Each row of a before or after table is a point. The points were changed in one or more steps. Then noise was added and the rows were shuffled. The steps act on columns, c1 being the first. Name the steps. A step turns or swaps two columns, mirrors them in a line or flattens them onto one, adds a multiple of one to another, or multiplies or shifts one. Angles are multiples of 10 degrees, from the lower column toward the higher: turns from -170 to 170, lines from 10 to 170 but not 90. Use the fewest steps. Two steps may share a column if one is a turn and the other turns, adds or multiplies; they go together, in the order done. Otherwise the lowest column goes first.

Before:
[[-0.13 -0.09]
 [-0.59  0.35]
 [ 0.03  0.76]
 [ 0.04 -0.25]
 [ 0.08 -0.44]
 [-0.90 -0.32]
 [ 0.00  0.69]
 [ 0.00  0.56]]
After (8 x 2):
[[ 0.62  0.49]
 [-0.14  0.65]
 [-0.82  0.51]
 [-0.05  0.00]
 [-0.23 -0.23]
 [-0.24 -0.33]
 [ 0.39  0.34]
 [ 0.49  0.46]]
Steps: turn c1 and c2 by -50 degrees

Before (12 x 4):
[[-0.56  0.18  0.22  0.12]
 [-0.10 -0.14 -0.19  0.70]
 [ 0.21 -0.10 -0.11  0.23]
 [ 0.71  0.47 -0.58 -0.58]
 [ 0.43  0.47  0.31 -0.03]
 [ 0.45 -0.87 -0.42  0.33]
 [ 0.18 -0.06  0.30 -0.41]
 [-0.04 -0.51 -0.29  0.09]
 [ 0.27 -0.06  0.41  0.47]
 [-0.28 -0.33 -0.36  0.20]
 [-0.49 -0.84  0.15  0.26]
 [-0.28  0.13 -0.90 -0.70]]
After, 12 rows:
[[ 0.29 -0.17  0.57 -0.02]
 [-0.09 -0.21 -0.19  0.21]
 [-0.23  0.09  0.28  0.39]
 [-0.71  0.01 -0.60 -0.72]
 [ 0.26  0.51  0.41  0.69]
 [ 0.28  0.30 -0.20 -0.21]
 [-0.19 -0.37  0.17  0.68]
 [ 0.20 -0.31 -0.44 -0.44]
 [ 0.42 -0.29 -0.38  0.32]
 [-0.28  0.34  0.16  0.41]
 [-0.45  0.48 -0.44  0.76]
 [-0.87  0.40  0.44 -0.63]]
Steps: turn c1 and c3 by -100 degrees; mirror c2 and c4 in the line at 110 degrees

Before:
[[ 0.17  0.27 -0.24  0.06 -0.16  0.16  0.08 -0.15 -0.30]
 [-0.34 -0.73 -0.51  0.27  0.19 -0.82  0.44 -0.32 -0.42]
 [ 0.40  0.21 -0.22 -0.32  1.14 -0.26 -0.28  0.20  0.02]
 [ 0.72 -0.82  0.10  0.59  0.44 -0.08 -0.30  0.81 -0.09]
 [ 0.88 -0.72  0.54  0.13 -0.04 -0.62 -0.12  0.15 -0.42]
 [ 0.61 -0.55  0.59 -0.65 -0.12  0.30  0.67  0.13  0.41]
 [-0.17  0.28  0.54  0.49  0.01 -0.79 -0.26  0.01  0.30]
 [-0.22 -0.32  0.48  0.06  0.44 -0.23  1.01  0.22 -0.45]
 [ 0.74 -0.13 -0.44  0.19  0.36  0.28  0.02 -0.50 -0.29]]
After:
[[-1.22 -0.13 -1.03  0.48 -0.37  0.30  0.07  0.97 -0.28]
 [ 0.76 -0.70 -1.09 -0.09 -0.33 -0.90  0.28  0.06 -0.41]
 [-1.65 -0.80 -0.51 -0.12 -0.74 -0.02 -0.32 -0.28 -0.10]
 [ 0.33  0.28 -0.08 -0.94 -0.38 -0.73 -0.41 -0.14  0.33]
 [-0.79  0.22 -0.82  3.29 -0.49 -0.22 -0.32  0.11  0.03]
 [ 0.36 -0.34 -0.13  0.89 -0.32 -0.41  0.99 -0.36 -0.43]
 [-1.70 -0.72 -0.09 -0.35 -0.10 -0.61 -0.22  0.46 -0.44]
 [-1.20 -0.57  0.02  0.99  0.56  0.18  0.71  0.31  0.40]
 [-0.26  0.28 -0.85 -0.49  0.08  0.13  0.08  0.26 -0.31]]
Steps: multiply c1 by 2; turn c1 and c8 by 160 degrees; shift c3 by -0.60; turn c4 and c5 by -130 degrees; multiply c4 by 3; turn c6 and c7 by 10 degrees
